Rows are points. To make a cloud, some directions were put in groups of two or more. Within a group, all points are equally far from the middle, so they leave a hole (a ring in 2 directions, a hollow ball in 3). The other directions are filled evenly. Then the cloud was stretched, turned, moved and blurred a little. Count the holes, and give their numbers of directions, smallest first.

Cloud (15 x 2):
[[ 28 -47]
 [ 71  -3]
 [-47 -42]
 [-23  73]
 [-28  17]
 [ -4 -42]
 [ -4  44]
 [ 70  -7]
 [-68  16]
 [  1   2]
 [ 28 -47]
 [ -3 -32]
 [-48  41]
 [-13  53]
 [-38 -22]]
Holes: 0

Cloud (19 x 3):
[[ 42 -58  -6]
 [ 78 -14  -2]
 [ 53 -49  36]
 [ 44 -21 -50]
 [ 33  40 -26]
 [ 33  41 -22]
 [ -8 -16 -47]
 [ 77  -1  10]
 [ 77  -5  22]
 [  6  -1 -56]
 [ 10 -19  69]
 [-23  17  13]
 [  3  35  39]
 [ 55  38  -2]
 [ 13 -39 -45]
 [ 72 -10  42]
 [-18 -37  26]
 [ 24 -15  73]
 [ 48  13  62]]
Holes: 1 (3)

Cloud (22 x 3):
[[ 23  41  21]
 [ 28 -39 -52]
 [-29  34 -19]
 [ 53 -20  16]
 [ -6 -71   6]
 [ 52 -16  12]
 [ 22 -71 -34]
 [ 45 -57  23]
 [-26 -30 -58]
 [ -9 -59  27]
 [ 28  35  32]
 [ 18 -48 -58]
 [-25 -55 -31]
 [ 27   0  66]
 [ 46   0 -10]
 [ 29 -65  35]
 [ 34  24  41]
 [ 15 -62 -50]
 [ 40 -66  15]
 [ -7  35  45]
 [ 52 -38  22]
 [ 34 -28  62]]
Holes: 1 (3)

Cloud (27 x 4):
[[-27 -23 -39  48]
 [-47 -95 -12  21]
 [ 65  37  18  30]
 [-38  -7 -27 -13]
 [ 60  -4 -15  29]
 [ 32 -54  15  50]
 [-52 -38  35 -16]
 [-25 -88  23  13]
 [-45 -59 -28  23]
 [ 48   9   2  -9]
 [ 36 -58 -32 -12]
 [ 35 -74 -36  -9]
 [ 18  -9  58  -1]
 [ 26   9  59  18]
 [ -3   5 -33 -45]
 [-17  26 -30  -5]
 [-14  11 -28 -49]
 [-38  45  15  -9]
 [-59 -31 -10 -39]
 [ 42   0 -68  38]
 [ -6 -69  22  41]
 [ 30  -9  19 -48]
 [ 60  39  28  22]
 [-11 -64 -72 -28]
 [ 59  -6 -45  38]
 [ 34 -15 -28 -21]
 [ 44 -43   6  79]]
Holes: 1 (2)

Cloud (54 x 6):
[[ -4  22  41 -75  -2 -14]
 [-57   3 -40 -31  15  65]
 [-24  31  -8 -32 -55  50]
 [ 13  26 -45   4  78  36]
 [ -2  -8  43  18  76  31]
 [-13   8  -9  69  82 -23]
 [-16  82  16   5   4  -4]
 [ 14  50  28  74  18  -8]
 [  2  -7 -26 -66 -71 -16]
 [-31  82   6   6  -9   6]
 [ 17 -32  -3 -73 -29  22]
 [-35  -7 -33  89  18  -9]
 [-11  30  49  21 -40 -62]
 [-38  34  -5  -5  80 -43]
 [ 12 -12  53  61 -22  14]
 [-40   3  -1  68 -37  55]
 [-66  45  10  18 -13  42]
 [ 48   4 -13  68 -43 -19]
 [  8   3  66  16 -10 -50]
 [-15  24   7 -84  -2 -46]
 [-59 -14  -4 -49 -59  -9]
 [-22 -31 -54 -15  33  65]
 [-93  24  -3  28  13  35]
 [-32  26 -42  68 -40  42]
 [-75  11 -34 -10 -33 -30]
 [-60   3 -31  86   8  20]
 [  0  43 -63  -9 -22  40]
 [ 13 -30 -30  12 -65 -30]
 [-59 -42   3  52   0   9]
 [  8  15  29  66 -65  -1]
 [-81   6 -42   9 -19 -13]
 [-42  65 -32 -33  -2 -45]
 [-16  60  29   9 -21 -67]
 [ 28 -28 -15 -69 -36  -4]
 [ 14  19 -28  78 -59   6]
 [-82   9  13 -49  17  19]
 [ 34  -3 -48  51  -9  59]
 [ 21   9 -56  30 -33  58]
 [  2  21  51  48 -51 -22]
 [ 36   0  65  21   6 -15]
 [-69  10  18  71  41  23]
 [ 66  29  17  -6  16  -6]
 [ 51  39  -8  41  51   1]
 [-40 -34  -8  -4 -51  58]
 [-43  56  -9  20 -51  31]
 [ 36 -28  -3 -40 -35  46]
 [-19  67   4  51  62  -8]
 [ 50  -2 -37  56  -7 -23]
 [ 58   3  11  46  -9 -45]
 [-43  -5  10 -77  27  24]
 [ -4 -65 -26  20  14   7]
 [ 23 -24  37  57 -43  19]
 [-32   8  59 -39  21 -39]
 [-22  20  18 -88 -37 -21]]
Holes: 2 (3, 3)

Cloud (54 x 6):
[[ 45   8 -10  54 -32 -55]
 [-33  39   6  19 -46  28]
 [ -3  34  23  25 -46  41]
 [ 64  -1  65  44  35 -12]
 [ 49  75  44 -12  41  27]
 [-11  47   6 -37 -22  62]
 [  5  33 -52 -34 -54 -22]
 [ 47   7 -17   5  53  59]
 [-47  18 -36 -51   3  26]
 [-23  -2 -21  42 -63  -6]
 [-17 -22  26 -69  50 -19]
 [-42  14  15  24  40 -70]
 [ 40  32  76 -26 -31 -13]
 [ 72  -6  28  65   9 -21]
 [-13  13 -67 -59   4  -7]
 [ 78  18 -48  14  11  -9]
 [ 83  12   7 -18 -49 -19]
 [-58 -10  18   4   9 -66]
 [-43 -13  34 -32  54 -30]
 [-17  16 -29  27 -68   3]
 [ -1  68  48  -4  14 -64]
 [ 16   1  33   5 -52  48]
 [ 62  48  58  -1 -18  25]
 [-28 -29 -60  -1  16  16]
 [ 11  60  51  19  77  -5]
 [ 28  71  60 -34   0 -33]
 [-47   3  57 -12  -1 -54]
 [ 49 -18 -54 -14   6  43]
 [-46  27  42 -43 -33 -24]
 [ -4  48  47   8  37 -73]
 [ -8 -73 -22 -20 -45 -37]
 [-26   6  22  71  48   7]
 [-56  13 -24 -16 -51 -16]
 [ 38 -58  -7 -43 -58  11]
 [ 20  64  23  31  71  21]
 [-41   9  40   7   8 -78]
 [  5  42  29 -23  88 -22]
 [-13   2 -20  58  21 -71]
 [  0  90  47 -19  -2 -11]
 [ 30 -14  19  12 -66  34]
 [-39 -51 -36  24 -13 -37]
 [ 29 -78  17 -15   1  25]
 [ 28  -5  -5  36 -72   5]
 [ 63  35  24 -86  15  -9]
 [ 21  78   7  45   4  21]
 [ 36  65  24 -53  32  50]
 [ 11 -56  -3  11 -58  28]
 [ 42  29  -7   5 -48  52]
 [-24 -23  41 -56  54  -3]
 [ 86  25   9 -31 -16 -37]
 [ 39   8  64 -44 -48   6]
 [  8 -47 -34  37  34  25]
 [ 11 -59  52 -25 -17  23]
 [ 49  59  59  29  40  13]]
Holes: 2 (3, 3)

Cloud (75 x 8):
[[-18 -16 -78  34  -5 -37  19 -14]
 [-24 -49 -66   1   4 -39 -34  17]
 [-42  12 -54  29 -12 -36 -27  32]
 [-16 -54 -51  37  17 -47   6  18]
 [ 30 -19 -47  38  55 -33  17  -2]
 [-51   9 -95  22  10 -45   4   9]
 [  8  15 -39  15  54 -32  15   0]
 [-42  31 -33 -44 -18 -25 -33  12]
 [ 22   4  -8  -2  17 -37  72  15]
 [-31  49  36  16  -9  14 -47 -21]
 [ 27   8  14 -19  64 -25   1   4]
 [ 14  -7  13 -40 -20 -27 -10  20]
 [-24 -11 -55  18  24 -14  24  46]
 [ 32 -43 -64  24  36 -49  -2  51]
 [ 25 -12  -1  18 -16 -40   2  46]
 [ 19  20  41  18  15  14  23 -41]
 [-22  15  50  15 -40  42 -30 -23]
 [-13 -20  -8  38  10 -55 -27  36]
 [  1 -11 -34 -17  16 -82  -9  21]
 [-57  13  -5 -23  10 -13 -29  14]
 [ 32 -28  63   6  23  45   5   9]
 [-25 -14  -4  23  31 -64 -11  23]
 [-37  14  -4  31  15   5 -31  13]
 [ 26 -17 -11 -26  19  20  -7 -22]
 [  1  -7 -27  20  32  -9  -6 -47]
 [ -9 -23  37  -2 -13 -33 -74   2]
 [-14   5  17 -36 -35  -7 -11  14]
 [ 31 -16 -30   6  33  -5  68  40]
 [-22  17  18  20 -11 -25 -11  31]
 [ 27 -52  20  21  38   8 -46   8]
 [  9 -32  11  21  13   7  35  38]
 [ -4  22 -36  -8  31 -49  31  47]
 [ 46  -9  75  44  10   4   7   2]
 [-27 -32 -42  44 -17 -23   1  -1]
 [ 16 -26  53 -13 -20 -14 -30  34]
 [-21  -1 -45   3 -12 -44  28 -26]
 [-27 -11  -6  20  43  -6  20  15]
 [-13 -26 -62 -23   5 -26 -40  23]
 [ 44 -11  13 -21 -14   6   0   6]
 [ 39   7  14 -11 -16  27   1  -6]
 [ 24 -14 -21   1  33 -20  81  36]
 [-11 -47 -71  -1   3 -35 -19   4]
 [ 26 -26 -42   2  52 -42  -7  -2]
 [ 16  23  13 -43  -1 -27   7   5]
 [-15 -19 -94  28   8 -43 -22  -4]
 [ 36  -4  -5   6  31 -38  64  -9]
 [ 43 -15  17  37  35 -20 -45   7]
 [ 15 -22 -35 -14  39 -15 -12 -19]
 [-30  15 -74  -2  16 -44 -25 -23]
 [ 49  15  35   5 -18  27 -18  -9]
 [ 59 -18  37   2  79  30  40  25]
 [  5 -54  24  14   3  15 -46 -19]
 [-20 -21   6 -24  46 -13   3  40]
 [-43 -20 -44 -19  11 -28  23  -1]
 [-14  30 -35   3  -1 -65   9   4]
 [  4   9 -69  25  29  -9  15  27]
 [ 43   9  20   5 -29  10 -40 -10]
 [ 21  -1  52  28  -3  55 -12 -21]
 [ -3  17 -60  34  10 -36 -33 -10]
 [-51  -4 -25  -4   5   7  14   3]
 [  3 -29 -55  33  27 -47  63  25]
 [-19  41 -23 -11 -10 -48  11  -3]
 [-14 -32 -15  53  22  -6 -23   4]
 [-16  33 -27   9 -13 -47  13  21]
 [ -8 -47 -59 -13   0 -20 -19  10]
 [ 41  21   1  26   0 -27  15  16]
 [ 16   4 -33  -1  24   5  54   9]
 [ 41  15  27   0  25 -35  44 -14]
 [ 31  22  -6  15  13  12 -37  16]
 [ 46 -30  36  55  44   9  30  -1]
 [ 23  -2 -30   1  39 -13  70  11]
 [ 11   8  34 -19 -25   8 -46 -67]
 [ -7 -42 -13  43  23 -18 -39  22]
 [-35 -14 -26  37 -51   3 -26 -13]
 [  2  42  34 -29   6  22 -50 -20]]
Holes: 3 (2, 2, 3)

Cloud (88 x 8):
[[ 15  53  -1 -45  19  -7  25 -35]
 [ -3  11  27   0  31  -6 -26 -13]
 [ 57 -11  -8  11   9  -2  36  -1]
 [ 33  10 -51 -29 -26  -4  16   8]
 [ 10  56 -40   5  43 -10  29 -33]
 [ 33  41 -40   4  27 -23  16  18]
 [-39 -27  -1  22 -11  31 -33 -34]
 [ 38  57   2 -21  31   9  -5 -11]
 [ 44  71  19 -38 -43   6  -5  13]
 [-26   5 -46   0  24   3  37 -68]
 [ -1  22 -25  40  16 -23  76  -9]
 [-17  28   8 -36  -9 -36 -13  56]
 [-43 -16 -47 -15   2  22  12 -44]
 [ 34  48  10 -36 -59  -6   2  12]
 [-16 -20 -25  49  -7 -39  56 -18]
 [-36  -3 -43  -1 -25  29  23   4]
 [ 29  30  22  14 -52 -31   3   5]
 [ -6 -36  -3 -37 -35 -46   1  51]
 [ 10  50  39   2 -31   5  -7  49]
 [ 24  46  38  16 -30 -10  -2  37]
 [ 19  21 -17 -58   4 -35  58  42]
 [ 43  19 -65  16  -4  12  35 -11]
 [ 27  22  11  29  32  -4  43 -34]
 [ -5 -41 -37  34  28   3  50   1]
 [-53 -18  -8  14 -34 -15  -9   5]
 [ 16  14   6 -12 -22 -47 -31  28]
 [ 42  39  49 -24   9 -26   0 -12]
 [-12 -35  -3 -24 -12 -57  39 -10]
 [-43 -12 -55   5  25   7   4 -28]
 [-12 -34 -51 -21  40 -22  18 -38]
 [-23 -61 -15 -20 -28  20  29   6]
 [ 33   5  53  -3 -32 -22  12 -23]
 [  0 -56 -43   5  -2  -4 -29 -35]
 [-25   3  15 -49 -33  23 -40   1]
 [-17   2 -21 -14  -9  17 -24  40]
 [-11  59 -29  -4  18 -18  37 -38]
 [  5  42 -32 -29 -29  22  35 -41]
 [ -2  28 -14   0 -44  12  66  -3]
 [ 43  61  15  12 -25   7   4  20]
 [ 31  26   3 -44  12 -19 -30   0]
 [  0  -7 -57 -13 -19  -4  25 -59]
 [-40 -79 -34  10  11   5  15 -33]
 [ -5 -33 -84  -4  37  16  24 -46]
 [-45 -20  -7 -16  -8 -21 -38 -17]
 [ 11 -15  13 -60 -15  -6 -38   2]
 [ 10  51  15   4  11   1  63  23]
 [  1  -8  73 -17 -26 -11 -28  14]
 [ 19  16  13 -30 -38 -23 -22 -35]
 [  4 -21 -26  51  27   3  36 -77]
 [ 16  25 -37 -12  -1   6  47 -77]
 [ 26  21  -8  33  25 -41  50  14]
 [ 16  65 -25  18   7 -15  83  -7]
 [ 57  48 -27 -17   0 -29  83  11]
 [-18  35 -19 -36 -19  27  18  41]
 [ 31  42 -35  17 -25 -25  50 -45]
 [  8  77  24 -42  -9 -22  30  54]
 [-14  -6  22 -17 -17 -41  46 -23]
 [ -4 -45 -47   9  -2  22  54  16]
 [ 39   5  15   9  31 -42  23  -8]
 [-35 -63  10   7   5 -36  -9 -20]
 [  0 -18 -55  34  25  48  14 -52]
 [ 23 -39 -20  12  14  -7 -30 -30]
 [-33 -51  -8   1 -12  43 -26 -27]
 [ 29  63 -18  -5 -18 -49  47 -26]
 [ 48 -35 -10   9  -2 -22  26  -4]
 [-25  10 -57  46   9   3  41 -54]
 [ 18  95  20 -25 -28  -1  45  17]
 [  1  18 -61 -29  33 -15  17 -19]
 [-13  -6   1  33  -3  -2  15  36]
 [-12 -46  11  17 -25  31 -22 -42]
 [ 16  84  18 -20 -32 -34  31 -10]
 [ 30  -2   9 -57 -34  -9  43   2]
 [ 31  19   4 -55 -17   1  57 -15]
 [ 18  37 -34 -45 -29  35  20 -14]
 [ 16 -15 -19  10  40 -11 -23 -21]
 [ 21  31   0 -51 -46  15 -12 -10]
 [ 25  52 -13  38  11 -46  54  -6]
 [-18  -2 -63 -17 -15  -1  61   8]
 [ 24  24 -63  15  37 -33  32 -54]
 [ 18 -37 -42 -30  -7  40  26 -31]
 [-23 -63 -37 -11 -10  11  47 -20]
 [-17  34  10 -26 -13 -56 -13  19]
 [-28 -10 -43  -8   7  -7   4  39]
 [-25  50  -2 -20   1 -39  10   7]
 [ 42  27 -19  32 -22   3  32   8]
 [-30 -43  -5  -9 -49 -22  30  11]
 [ -2  67   5 -41 -43   1  27  -1]
 [  8 -12   0  10 -42   5 -36 -29]]
Holes: 2 (2, 6)

Cloud (92 x 9):
[[-19  -4 -10  -6 -11 -15 -48 -12  49]
 [-18  21 -22  32 -38   0 -49 -56 -20]
 [-50  41  27  -7  -5  50  10  11 -22]
 [-31  -9  19   0  59  20  -3 -22  60]
 [-17  -6 -10  39  -3  36   2 -25 -58]
 [ 26 -20  -8  18  -3 -44   2  -2  44]
 [ -8 -20  32  42  49  -4   7 -66  26]
 [-23 -20  10  -6 -31 -12  36 -35 -33]
 [-49   7  18  24 -10  16 -10 -35 -32]
 [ -2 -34 -35  42   0 -66 -19 -41 -12]
 [-12  27 -20  17 -19 -25   9  52 -38]
 [-31  12 -18 -22   5  42  25   9 -37]
 [ 12   0  51 -27  44   2 -36 -67  32]
 [-28  -1  -3  54   9 -20  42 -13  32]
 [ 23   3 -18 -10  30 -23 -59  -1   6]
 [ 17 -27  30  24  14   6 -66   3 -23]
 [-36  61   2  17 -19  32  23  39  11]
 [ 30   1 -26  21  12 -20 -18  25   3]
 [-12 -17  -9  33 -27   5 -15 -71  -8]
 [  4  23  -5  67  -2 -35 -16 -22 -13]
 [-15  13  15 -27 -14  26  44 -26  14]
 [-17  56  -6   2 -61 -30 -10   1  -3]
 [  2  34  10  35 -16 -33 -27 -46  29]
 [ -1 -35   7  29 -54 -57   5   4 -15]
 [-32 -23  34  16  31 -29  28  -8  38]
 [ 25 -47  -1  18 -26 -52   1 -32  17]
 [-37 -29  28  18  13 -31  16 -26   9]
 [-32  25 -14  14   8  56 -19   2 -39]
 [-58   1  10   0  -7 -35   8 -15  33]
 [-11  -8  38  45  29   5 -35  12 -36]
 [-30  28  18  -3 -30  55  -1  30 -52]
 [  0  17  53  -4  42  -9  -8 -66  33]
 [ -7  44   9   8 -14 -11   5 -50  26]
 [  0 -11  38 -20  55  26 -18   2  19]
 [-23  14 -23 -24 -57 -36 -36  15 -16]
 [-21  30 -20  41 -37  14  41  44  12]
 [ 16 -10 -19  52   8 -61 -13  15  26]
 [ 12   6  27  30  23 -40  14 -51   3]
 [-31  -6 -46   5 -28   9  -4 -37 -13]
 [ -8  -1  31  18  -9  39  -6 -44 -36]
 [ -9   2  24  36 -38 -17 -20 -69   5]
 [  8  -6 -10 -10 -45 -52  30 -34   4]
 [-21  18  14 -20  -5 -29 -63 -33  -7]
 [ 13 -12  13   7  35   1  44 -29  34]
 [ -8  -2  -7 -14  16 -18  41  13  43]
 [-41  17  28 -17  -2  11 -11 -47 -12]
 [-24 -18   7  36  53  28 -12 -32  20]
 [-43 -18  11   6  56  -5  -7 -44  12]
 [-34  11  19   2  -1  43 -21 -46  21]
 [ 27   3 -18  -9  25 -33   1 -60  -6]
 [-18  -5  -2  75 -11  10 -16  21  -6]
 [-22  -4  24  -5 -54 -38  -6 -36 -19]
 [-10  12  36  24 -22   2 -77 -17  31]
 [ -5   5   3  25  27  34 -73 -31   0]
 [-38  22 -12  38  26   5 -13 -43  -2]
 [  3 -34 -25  36 -45  -6 -38 -22   3]
 [-30 -19   7  56  27 -49 -43 -16 -10]
 [ 15  35  -7   4  35   8 -67 -24  14]
 [ -3 -46   7  15  47 -14 -36 -74   3]
 [ 13 -26 -12  40   7 -38 -34 -82  -3]
 [ -4  38   6  12  16   8 -41  -2 -57]
 [-14  58  -9   4 -11  14 -35  -1 -42]
 [ -3   4  17  26   6 -68  11   0  38]
 [-31  35  32  41  -1 -23  -9   5  39]
 [-59  41   6  19 -33  26  42  -9  22]
 [  9 -35 -29   2 -22 -39  26  17 -40]
 [-12  -7  22  33  51  19  15 -32  55]
 [ 28 -21 -25   7  16 -38  23 -48   7]
 [-24  13   8  17 -21  43 -46  -6  25]
 [-15  10 -14  22 -15 -28  58  32  17]
 [ 32  -8 -16  12 -19  15 -50 -18 -56]
 [  4  15  24 -29  11  -2 -33 -52 -29]
 [  7 -60  27  27  32 -40 -41 -17  32]
 [-35   2   3 -23 -59 -46  13   9  12]
 [-33  35 -29  30  11 -25  18  -4 -11]
 [-36  43  14 -10 -50 -17  15   5 -30]
 [-35  40  28  24 -10  -1 -13 -45  33]
 [ 14  31 -26   7 -51  18  20 -39 -38]
 [-33  28  31   9  26  -8 -45  33  18]
 [ 11 -31  29  37  35 -31 -35  21 -29]
 [-65  13   1  33   2  27   9  -3  -7]
 [-10  43  22  21  16   8 -48 -52  46]
 [-15  34   3  -4 -15  22  25  52   7]
 [ 42 -55  -1  20  32 -33   0 -26   4]
 [ 21  24  29 -15   9 -16 -46 -38  48]
 [-33  18  39   3  22  -9 -14 -62  42]
 [ 36  20  26  45  12 -19 -42  -8  19]
 [-14 -25  38  59  28 -58 -41 -11  34]
 [  5  -3 -53 -13 -32   2 -12 -24 -30]
 [  4 -10   0  43 -58 -21 -77 -45 -30]
 [  4  -9  17  14  11   7 -95 -15 -18]
 [ 18  20  16  32   6   0 -22 -11 -63]]
Holes: 2 (4, 4)
